Each row is a point. Any point is a mix of the corners, with weights that add up to 1. It lies inside the corners' shape when no weight is negative. Say inside or outside, and name the corners with a negative weight.

Corners:
(1): [49 54]
(2): [-50 -49]
(3): [ 2 72]
Points:
[-5  9] -> inside
[47 71] -> outside (2)
[44 51] -> inside
[-29  -6] -> inside
[-41   2] -> outside (1)
[13  5] -> outside (3)
[-26  20] -> outside (1)

Corners:
(1): [ 64 -65  49   8  -7 -15  25 -97 -45]
(2): [ 57  48   6 -18  22  32 -26 -43  -9]
(3): [  50  -33    4   24   34  -17   21 -110  -51]
(4): [ -4 -46  -4  14 -37   8 -47  99  13]
(5): [ 57  15  63   9  50 -40 -11 -74 -87]
(6): [-32 -47  28  24  19 -36  13 -15   5]
(7): [ 55  46 -41 -63 -61  15 -41  65  33]
(8): [-81 -84  -4 -36 -59   7  21   1 -37]
(9): [-42  33 -37  -7 -88  27 -18 111  40]
(10): [ 15  40  24  23 -36  22 -73 -48  11]
Points:
[-17 -16  28  16 -20   0 -21  -9 -10] -> outside (3, 7)
[  70   14   30  -17   17   -6  -17 -112  -60] -> outside (4, 6, 9)
[ 30   6   8  -8 -13   2 -15 -40 -17] -> outside (4)
[ 15  -2  13  -9 -15  -5 -16  -6 -25] -> inside
[ 36 -14  16 -12  -7  -4 -10 -34 -22] -> outside (9)
[ 25   3  16  -8  -7  -9  -8 -34 -23] -> outside (4)
[ 75  57  35  29  14  15 -51 -66 -27] -> outside (6, 7, 8)
